Every row gives one point. The ring and each string are closed loops that go straight from each point to the next, and from the last back to the first. Before rounding, they use only three directions, however many columns there are. How many times does the string pass through the ring? Passing back the other way cancels.

Ring (6 x 4):
0.041,-0.002,-0.066,-0.005
0.001,0.001,-0.054,-0.054
-0.029,-0.027,-0.018,-0.058
-0.013,-0.057,0.012,-0.002
0.018,-0.059,0.001,0.035
0.052,-0.025,-0.052,0.031
String (12 x 4):
-0.017,-0.055,0.038,0.006
-0.039,-0.072,-0.005,-0.037
-0.025,-0.056,-0.027,-0.039
-0.060,-0.072,-0.025,-0.074
-0.059,-0.068,-0.008,-0.067
-0.024,-0.061,-0.014,-0.029
-0.005,-0.051,-0.011,-0.007
-0.004,-0.086,0.008,0.026
0.023,-0.072,0.021,0.061
0.029,-0.014,0.012,0.027
0.015,-0.039,-0.012,0.012
0.018,-0.022,0.027,0.025
Times through: 0

Ring:
0.025,0.018,0.005,0.026,0.051,-0.052,0.002,-0.035,-0.018
0.002,0.062,0.002,0.011,-0.004,-0.017,-0.018,-0.030,0.000
-0.018,0.055,-0.010,-0.022,-0.064,0.017,-0.034,-0.033,0.053
-0.014,0.010,-0.015,-0.044,-0.055,0.010,-0.029,-0.046,0.093
0.006,-0.060,-0.023,-0.031,-0.024,-0.014,-0.011,-0.045,0.078
0.029,-0.092,-0.028,0.026,0.011,-0.039,0.010,-0.022,-0.012
0.037,-0.063,-0.015,0.042,0.047,-0.057,0.015,-0.023,-0.039
String, 24 rows:
0.009,0.005,-0.008,0.002,-0.001,-0.023,-0.010,-0.034,0.019
0.002,0.062,0.010,-0.015,0.011,-0.024,-0.019,-0.049,0.046
0.002,0.028,-0.003,-0.009,-0.008,-0.016,-0.017,-0.040,0.037
-0.005,0.024,-0.016,0.008,-0.046,0.002,-0.021,-0.020,0.006
-0.025,0.058,-0.024,0.007,-0.106,0.038,-0.038,-0.006,0.000
-0.002,0.010,-0.014,-0.006,-0.034,-0.004,-0.019,-0.031,0.031
0.001,0.007,-0.004,-0.034,-0.008,-0.017,-0.018,-0.053,0.080
-0.015,0.013,-0.003,-0.086,-0.031,0.000,-0.032,-0.076,0.165
-0.018,-0.016,-0.018,-0.076,-0.065,0.015,-0.033,-0.061,0.147
-0.009,-0.034,-0.034,-0.010,-0.080,0.017,-0.022,-0.019,0.037
0.005,-0.027,-0.021,0.000,-0.029,-0.010,-0.012,-0.027,0.023
0.014,-0.035,-0.010,-0.023,0.012,-0.032,-0.006,-0.051,0.065
0.009,-0.028,-0.021,0.011,-0.023,-0.015,-0.008,-0.023,0.006
0.013,-0.079,-0.041,0.035,-0.047,-0.008,-0.002,-0.001,-0.034
0.031,-0.131,-0.046,0.050,-0.018,-0.029,0.014,0.001,-0.053
0.048,-0.135,-0.028,0.037,0.052,-0.066,0.026,-0.025,-0.026
0.036,-0.065,-0.006,0.003,0.064,-0.064,0.013,-0.049,0.027
0.029,-0.043,-0.008,0.012,0.042,-0.051,0.007,-0.039,0.009
0.042,-0.049,0.000,0.021,0.084,-0.075,0.017,-0.045,-0.001
0.053,-0.041,0.004,0.054,0.109,-0.090,0.026,-0.033,-0.055
0.032,-0.008,-0.004,0.053,0.048,-0.054,0.010,-0.019,-0.060
0.016,0.005,-0.013,0.045,-0.002,-0.026,-0.003,-0.010,-0.052
0.020,0.042,0.004,0.041,0.033,-0.041,-0.002,-0.023,-0.045
0.006,0.027,-0.013,0.036,-0.023,-0.012,-0.012,-0.010,-0.040
Times through: 1

Ring (7 x 14):
0.002,0.021,-0.015,0.042,0.012,0.045,0.058,0.016,0.025,-0.076,0.010,0.002,0.011,-0.012
0.005,0.035,-0.011,-0.009,-0.019,0.006,0.066,0.030,0.032,-0.009,-0.051,0.024,0.039,0.014
0.010,0.039,-0.009,-0.034,-0.036,-0.013,0.033,0.017,0.024,0.056,-0.052,0.016,0.052,0.028
0.011,0.030,-0.013,-0.008,-0.024,0.009,-0.023,-0.021,0.004,0.064,0.022,-0.021,0.039,0.017
0.016,0.010,-0.004,0.022,0.002,0.014,-0.059,-0.026,-0.011,0.040,0.066,-0.043,0.001,0.009
0.019,-0.015,0.009,0.065,0.043,0.019,-0.058,-0.004,-0.015,-0.037,0.088,-0.049,-0.054,-0.006
0.010,-0.001,-0.004,0.069,0.037,0.043,0.002,0.005,0.004,-0.081,0.063,-0.028,-0.031,-0.017
String (23 x 14):
0.020,0.028,0.010,-0.053,-0.033,-0.059,0.011,0.042,0.019,0.086,-0.083,0.022,0.026,0.048
0.014,0.020,0.001,-0.007,-0.010,-0.014,0.008,0.021,0.014,0.025,-0.022,0.001,0.012,0.021
0.003,0.039,-0.021,0.001,-0.021,0.028,0.046,0.001,0.025,0.002,-0.012,0.005,0.050,0.006
-0.001,0.060,-0.023,-0.046,-0.053,0.003,0.100,0.028,0.047,0.030,-0.096,0.045,0.089,0.024
0.001,0.052,-0.021,-0.031,-0.042,0.008,0.079,0.020,0.038,0.023,-0.069,0.032,0.073,0.019
0.001,0.045,-0.024,-0.009,-0.030,0.027,0.057,0.002,0.029,0.010,-0.026,0.012,0.063,0.008
0.013,0.024,-0.003,-0.010,-0.014,-0.009,0.014,0.017,0.015,0.028,-0.023,0.003,0.021,0.021
0.019,0.023,0.008,-0.037,-0.024,-0.045,0.000,0.031,0.014,0.071,-0.055,0.010,0.018,0.040
0.012,0.048,-0.011,-0.059,-0.055,-0.027,0.010,0.003,0.019,0.114,-0.056,0.012,0.072,0.041
0.002,0.058,-0.033,-0.035,-0.058,0.025,0.005,-0.041,0.015,0.101,0.003,-0.010,0.098,0.019
0.020,0.018,0.002,-0.018,-0.019,-0.023,-0.053,-0.009,-0.005,0.092,0.013,-0.025,0.016,0.031
0.025,-0.001,0.017,0.000,0.006,-0.037,-0.054,0.017,-0.007,0.051,0.010,-0.023,-0.026,0.029
0.010,0.018,-0.010,0.023,0.001,0.024,-0.006,-0.008,0.006,0.000,0.034,-0.021,0.013,0.003
0.008,0.018,-0.017,0.038,0.003,0.046,-0.034,-0.037,-0.004,0.006,0.081,-0.043,0.016,-0.006
0.022,-0.009,0.003,0.049,0.025,0.017,-0.115,-0.044,-0.031,0.038,0.125,-0.075,-0.034,0.003
0.032,-0.021,0.025,0.028,0.030,-0.034,-0.117,-0.003,-0.030,0.053,0.073,-0.058,-0.063,0.023
0.025,-0.010,0.009,0.039,0.022,0.002,-0.113,-0.032,-0.030,0.047,0.105,-0.068,-0.038,0.010
0.007,0.020,-0.024,0.044,0.000,0.060,-0.059,-0.063,-0.013,0.024,0.116,-0.061,0.024,-0.011
0.009,0.020,-0.013,0.022,-0.002,0.028,-0.012,-0.016,0.004,0.009,0.042,-0.025,0.018,0.002
0.017,0.012,0.002,0.005,-0.003,-0.008,-0.033,0.000,-0.001,0.040,0.020,-0.022,0.001,0.019
0.004,0.036,-0.024,0.009,-0.020,0.039,0.007,-0.026,0.011,0.023,0.032,-0.018,0.050,0.002
0.001,0.053,-0.031,-0.020,-0.045,0.033,0.024,-0.029,0.020,0.060,0.001,-0.004,0.085,0.012
0.012,0.048,-0.008,-0.066,-0.057,-0.035,0.022,0.014,0.024,0.112,-0.076,0.021,0.071,0.044
Times through: 1
String:
0.006,0.016,-0.016,0.048,0.012,0.051,-0.004,-0.020,0.004,-0.035,0.066,-0.031,0.008,-0.013
0.012,-0.006,-0.009,0.083,0.040,0.059,-0.061,-0.038,-0.017,-0.048,0.133,-0.065,-0.033,-0.022
0.026,-0.026,0.015,0.071,0.049,0.012,-0.119,-0.025,-0.034,-0.002,0.131,-0.077,-0.072,-0.002
0.029,-0.021,0.017,0.048,0.035,-0.008,-0.126,-0.024,-0.035,0.038,0.111,-0.072,-0.061,0.011
0.010,0.016,-0.018,0.041,0.003,0.049,-0.060,-0.053,-0.013,0.025,0.105,-0.057,0.015,-0.006
0.009,0.027,-0.023,0.021,-0.014,0.043,-0.054,-0.057,-0.009,0.055,0.088,-0.051,0.038,0.001
0.019,0.019,-0.002,-0.011,-0.018,-0.013,-0.060,-0.020,-0.008,0.090,0.031,-0.032,0.018,0.026
0.021,0.012,0.009,-0.013,-0.009,-0.031,-0.040,0.010,-0.001,0.067,-0.002,-0.016,0.000,0.030
0.014,0.019,-0.003,0.003,-0.008,-0.001,-0.010,0.003,0.007,0.030,0.008,-0.013,0.013,0.016
0.009,0.027,-0.012,0.003,-0.014,0.015,0.004,-0.006,0.011,0.025,0.011,-0.011,0.030,0.011
0.006,0.034,-0.019,0.003,-0.020,0.026,0.014,-0.013,0.014,0.022,0.013,-0.010,0.044,0.007
-0.001,0.052,-0.035,-0.009,-0.040,0.045,0.032,-0.031,0.021,0.040,0.010,-0.006,0.084,0.004
0.000,0.060,-0.035,-0.034,-0.058,0.029,0.022,-0.035,0.020,0.087,-0.006,-0.003,0.101,0.017
0.018,0.032,-0.002,-0.043,-0.039,-0.032,-0.032,-0.004,0.004,0.117,-0.022,-0.008,0.042,0.040
0.025,0.005,0.017,-0.014,-0.003,-0.046,-0.047,0.021,-0.003,0.068,-0.010,-0.015,-0.016,0.036
0.026,0.003,0.017,-0.012,-0.002,-0.044,-0.063,0.012,-0.009,0.077,0.006,-0.024,-0.018,0.035
0.020,0.011,-0.002,0.008,-0.006,0.000,-0.083,-0.033,-0.017,0.080,0.067,-0.049,0.005,0.018
0.018,0.004,-0.006,0.037,0.009,0.025,-0.095,-0.049,-0.024,0.050,0.111,-0.066,-0.007,0.003
0.029,-0.018,0.021,0.032,0.029,-0.024,-0.100,-0.002,-0.025,0.037,0.070,-0.053,-0.057,0.019
0.028,-0.015,0.024,0.024,0.028,-0.034,-0.070,0.020,-0.014,0.023,0.035,-0.034,-0.056,0.022
0.012,0.006,-0.006,0.047,0.019,0.033,-0.028,-0.014,-0.003,-0.022,0.069,-0.037,-0.012,-0.006
0.007,0.003,-0.015,0.080,0.033,0.069,-0.031,-0.034,-0.008,-0.062,0.117,-0.054,-0.017,-0.026
0.016,-0.018,0.002,0.092,0.055,0.048,-0.059,-0.019,-0.018,-0.072,0.125,-0.062,-0.059,-0.022
0.026,-0.034,0.023,0.080,0.064,0.004,-0.082,0.009,-0.024,-0.054,0.099,-0.058,-0.094,-0.005
0.030,-0.029,0.030,0.049,0.049,-0.027,-0.074,0.026,-0.018,-0.017,0.054,-0.041,-0.085,0.013
0.019,-0.004,0.009,0.035,0.024,-0.001,-0.035,0.011,-0.005,-0.011,0.040,-0.029,-0.035,0.008
Times through: 3

Ring:
0.000,0.024,0.002,0.041,-0.005,-0.012,-0.042,0.003,-0.041,-0.058,-0.035,0.023,0.000,0.026
-0.035,0.017,0.004,-0.038,0.018,-0.007,-0.004,-0.006,0.003,-0.063,-0.075,0.044,-0.027,0.038
-0.062,0.019,0.009,-0.089,0.035,-0.008,0.039,-0.018,0.023,-0.057,-0.080,0.032,-0.046,0.039
-0.069,0.029,0.013,-0.099,0.043,-0.013,0.068,-0.026,0.018,-0.047,-0.061,-0.001,-0.050,0.034
-0.046,0.017,0.007,-0.025,0.013,-0.003,0.038,-0.017,-0.033,-0.019,0.009,-0.012,-0.039,0.004
-0.012,-0.007,-0.004,0.062,-0.025,0.012,-0.028,0.000,-0.078,-0.005,0.055,0.016,-0.021,-0.018
0.011,0.001,-0.005,0.097,-0.033,0.006,-0.061,0.009,-0.086,-0.022,0.040,0.022,-0.001,-0.009
String:
0.007,0.049,0.009,0.046,0.004,-0.028,-0.027,-0.001,-0.045,-0.066,-0.037,-0.016,0.012,0.034
0.034,0.033,0.000,0.114,-0.025,-0.018,-0.079,0.013,-0.080,-0.057,-0.004,0.004,0.027,0.018
0.019,-0.017,-0.012,0.115,-0.046,0.017,-0.095,0.018,-0.088,-0.024,0.036,0.060,0.000,-0.011
-0.008,-0.031,-0.013,0.067,-0.036,0.027,-0.067,0.011,-0.068,-0.014,0.031,0.075,-0.024,-0.015
-0.018,0.015,0.002,0.022,-0.003,-0.004,-0.013,-0.004,-0.045,-0.035,-0.004,0.012,-0.017,0.011
-0.003,0.031,0.005,0.054,-0.007,-0.014,-0.014,-0.004,-0.066,-0.033,0.018,-0.023,-0.003,0.007
0.014,0.001,-0.005,0.121,-0.041,0.008,-0.050,0.006,-0.114,0.002,0.091,-0.008,-0.002,-0.029
-0.001,-0.037,-0.014,0.109,-0.053,0.034,-0.063,0.010,-0.109,0.019,0.103,0.044,-0.023,-0.044
-0.019,-0.033,-0.011,0.058,-0.034,0.030,-0.045,0.005,-0.074,0.003,0.057,0.058,-0.033,-0.026
-0.024,-0.016,-0.006,0.034,-0.020,0.018,-0.024,0.000,-0.060,-0.009,0.035,0.039,-0.032,-0.013
-0.023,-0.028,-0.008,0.054,-0.031,0.027,-0.025,0.000,-0.081,0.012,0.075,0.034,-0.036,-0.032
-0.023,-0.012,-0.003,0.054,-0.025,0.018,-0.006,-0.005,-0.087,0.015,0.087,0.001,-0.033,-0.033
-0.022,0.029,0.009,0.025,0.002,-0.011,0.024,-0.014,-0.064,-0.015,0.039,-0.043,-0.019,-0.003
-0.023,0.035,0.010,0.008,0.010,-0.016,0.019,-0.013,-0.044,-0.034,0.001,-0.029,-0.017,0.014
-0.023,-0.012,-0.005,0.027,-0.016,0.015,-0.027,0.000,-0.050,-0.019,0.016,0.044,-0.030,-0.005
-0.010,-0.043,-0.015,0.081,-0.046,0.036,-0.066,0.011,-0.086,0.007,0.068,0.072,-0.030,-0.033
0.014,-0.021,-0.012,0.126,-0.052,0.022,-0.074,0.013,-0.113,0.005,0.091,0.031,-0.007,-0.034
0.020,0.014,-0.002,0.117,-0.034,-0.002,-0.056,0.008,-0.102,-0.018,0.060,-0.009,0.009,-0.012
0.011,0.037,0.005,0.076,-0.011,-0.018,-0.030,0.000,-0.074,-0.040,0.015,-0.026,0.010,0.011
0.029,0.023,-0.001,0.118,-0.031,-0.010,-0.071,0.011,-0.091,-0.038,0.027,0.000,0.019,0.003
0.023,0.003,-0.007,0.110,-0.036,0.003,-0.085,0.015,-0.083,-0.037,0.019,0.038,0.009,0.001
-0.004,-0.028,-0.013,0.067,-0.035,0.024,-0.075,0.013,-0.062,-0.024,0.015,0.082,-0.019,-0.007
-0.020,0.008,0.000,0.016,-0.003,0.000,-0.020,-0.002,-0.037,-0.039,-0.015,0.029,-0.020,0.013
-0.002,0.062,0.013,0.017,0.018,-0.037,-0.007,-0.007,-0.028,-0.076,-0.060,-0.028,0.010,0.046
0.005,0.055,0.010,0.028,0.012,-0.033,-0.028,-0.001,-0.027,-0.081,-0.069,-0.007,0.013,0.048
0.005,0.024,0.001,0.044,-0.006,-0.013,-0.057,0.007,-0.034,-0.070,-0.055,0.038,0.005,0.035
-0.009,-0.009,-0.007,0.040,-0.018,0.010,-0.058,0.008,-0.042,-0.042,-0.020,0.067,-0.016,0.011
-0.018,0.001,-0.002,0.021,-0.008,0.005,-0.031,0.001,-0.038,-0.038,-0.015,0.044,-0.021,0.011
-0.011,0.047,0.011,0.011,0.014,-0.027,-0.003,-0.007,-0.030,-0.063,-0.044,-0.017,-0.001,0.035
Times through: 2
String, 13 rows:
-0.017,0.003,0.000,0.055,-0.019,0.007,-0.005,-0.006,-0.083,0.002,0.070,-0.013,-0.023,-0.022
0.018,-0.010,-0.009,0.133,-0.050,0.015,-0.068,0.011,-0.119,0.005,0.096,0.011,-0.002,-0.033
0.017,0.038,0.005,0.089,-0.015,-0.019,-0.038,0.002,-0.081,-0.040,0.021,-0.028,0.014,0.009
-0.007,0.028,0.004,0.036,-0.002,-0.013,-0.020,-0.002,-0.048,-0.046,-0.013,0.000,-0.005,0.018
-0.015,-0.013,-0.007,0.038,-0.020,0.015,-0.045,0.005,-0.050,-0.028,0.004,0.058,-0.023,0.000
0.025,0.007,-0.006,0.109,-0.035,0.000,-0.087,0.016,-0.080,-0.042,0.011,0.037,0.012,0.005
0.036,0.010,-0.006,0.140,-0.043,-0.001,-0.092,0.017,-0.103,-0.032,0.041,0.018,0.020,-0.005
0.009,-0.040,-0.017,0.117,-0.056,0.034,-0.091,0.018,-0.100,0.002,0.073,0.072,-0.015,-0.033
-0.023,-0.004,-0.003,0.023,-0.011,0.010,-0.021,-0.001,-0.048,-0.023,0.010,0.034,-0.027,0.000
-0.030,0.039,0.012,-0.010,0.018,-0.019,0.030,-0.016,-0.034,-0.038,-0.010,-0.032,-0.020,0.019
-0.032,-0.008,-0.002,0.005,-0.007,0.012,-0.012,-0.004,-0.039,-0.022,0.004,0.040,-0.035,0.001
-0.045,-0.010,-0.001,-0.011,-0.002,0.015,0.011,-0.010,-0.039,-0.009,0.021,0.028,-0.046,-0.007
-0.043,0.016,0.008,-0.011,0.009,-0.002,0.042,-0.019,-0.048,-0.007,0.036,-0.027,-0.039,-0.006
Times through: 1
